Rows are points. Before rounding, the points of a table are all equally far from one centre. They may lie mostly on one side of it. Write the centre, to within rounding.

Points (8 x 2):
[[ 1.4  1.5]
 [ 0.2  4.2]
 [-0.1  4.5]
 [ 0.5 -1.8]
 [-0.8  5.0]
 [-5.0  5.2]
 [-4.1  5.5]
 [ 1.4  0.1]]
Centre: [-3.1  1.0]

Points, 13 rows:
[[ 5.3  0.2  4.6  2.9  2.2  1.1]
 [-1.4  2.3 -0.2 -2.5  0.6  7.0]
 [ 3.9 -3.5  0.7 -3.1  0.0  4.4]
 [ 2.8 -1.5  1.9 -2.5  2.2 -5.1]
 [-1.5  2.3  5.4  1.9  1.2  3.3]
 [-2.6  4.0  6.6  0.2  0.0  1.2]
 [ 0.7  8.2  3.7 -0.4 -2.7 -1.0]
 [ 2.8 -2.1  3.6  1.5  3.6 -0.6]
 [ 3.5  2.0  0.6  0.4 -3.7 -3.5]
 [ 1.5  2.2 -4.3 -5.9  3.3  2.0]
 [ 2.3  0.5  5.7  1.5  4.3  3.7]
 [ 3.0 -1.2 -0.9 -3.3 -4.1 -1.6]
 [ 3.7  4.8  2.3 -2.5  8.0 -0.7]]
Centre: [ 2.5  2.9  2.2 -3.1  0.9  1.0]

Points:
[[-2.0  1.4 -1.0 -0.2 -7.9 -0.2  1.9 -3.5  1.0]
 [ 2.0 -0.3  5.2  0.8 -0.9  2.8 -4.0 -6.3  2.1]
 [ 1.6  2.2  2.5 -0.5 -7.6  1.2  1.5 -1.7  3.8]
 [-1.0 -5.7  7.7 -0.4 -4.5  2.3  1.0 -3.0  2.2]
 [ 1.0 -0.1  6.9  2.2 -4.9  1.2  0.5  1.1  2.2]
 [-1.0  3.0 -0.1 -1.1 -6.6  0.6  0.0 -5.4  1.1]
 [ 1.5  2.4  1.0  1.3 -2.8  3.6  4.6 -2.1  5.9]
 [ 5.1 -1.4  2.4 -5.6 -0.3  2.1 -0.3 -5.6  0.4]
 [ 3.3  1.9  0.8  0.5 -4.5  5.0  3.9 -4.7  1.5]
 [-1.8 -0.7  3.0 -2.5 -1.6  4.3 -1.8 -7.5  3.8]
 [-1.8 -3.5  5.6 -2.5  1.6  4.8  3.1 -3.3 -1.6]
 [-1.7  1.0  6.2  0.9 -3.7 -1.6  2.7  1.8  1.2]
 [-2.6 -2.2  5.5 -1.3 -4.9  4.7  1.7 -3.2 -1.8]]
Centre: [ 0.4 -2.2  1.3 -0.2 -1.2  0.2  1.3 -2.6  1.3]

Points (17 x 12):
[[-0.1 -0.2 -2.3 -2.9 -5.8 -4.1  8.3 -1.6  2.0  1.1 -0.7  1.2]
 [ 1.2  2.6  0.8  0.3 -5.6 -1.0 -0.4  1.1 -0.1 -2.1 -3.0  2.2]
 [-3.1 -1.5 -4.9 -0.1 -1.9 -4.9  8.4 -1.4 -1.1  0.7 -1.2  0.6]
 [ 3.6 -2.7 -1.2 -1.0 -3.1 -4.2  5.6  1.4 -2.4  1.9 -3.4 -1.6]
 [-0.2  0.4 -0.4 -2.3 -1.3  0.6  7.5 -0.2 -4.7 -1.7 -2.6 -3.7]
 [-0.7  2.9 -4.5  0.0 -5.0 -0.7  7.8 -5.3 -3.9  1.5 -0.7 -1.2]
 [ 1.1 -0.9 -1.4  1.3 -3.8 -1.7  8.7 -1.5 -2.3  1.1 -1.8 -0.4]
 [ 2.5 -0.2 -2.6 -3.1 -3.8 -1.7  5.3 -5.4  0.5  1.0 -4.4  1.0]
 [ 2.7 -0.8 -4.8 -0.4 -0.1 -4.4  5.1 -5.4 -2.9  1.4 -3.2  1.2]
 [ 0.3 -3.6 -3.9 -2.3 -6.1 -5.3  3.8 -2.9 -1.6  2.9 -3.1  0.8]
 [ 2.4 -4.2 -1.0 -0.8 -2.2 -3.8  6.2 -1.5 -1.1 -1.9 -3.1 -5.0]
 [-0.6 -4.0 -0.6  0.5 -6.0 -6.8  3.2 -4.6 -1.3 -2.6 -0.3 -1.4]
 [ 0.4  0.0 -3.2 -4.4 -1.8 -2.5  4.9  0.8 -8.5 -0.8 -1.9 -0.9]
 [-2.8 -2.7 -1.4 -0.5 -5.0 -5.0  2.1 -2.6  1.4 -0.1 -4.9 -3.8]
 [ 0.1  1.2 -2.3 -0.3 -6.7 -5.1  7.3 -1.5 -0.9  1.1 -3.8 -2.6]
 [ 1.6  0.8 -3.3 -6.8 -0.3 -2.9  5.7 -0.9 -0.1 -3.3 -3.9  1.1]
 [ 2.5  0.4 -4.1  2.2 -1.2 -8.8  0.4 -1.1  1.5  2.5 -0.6 -3.6]]
Centre: [ 0.3  0.9 -3.9 -1.9 -2.7 -2.5  1.7 -1.3 -1.1 -1.0  1.2 -2.2]
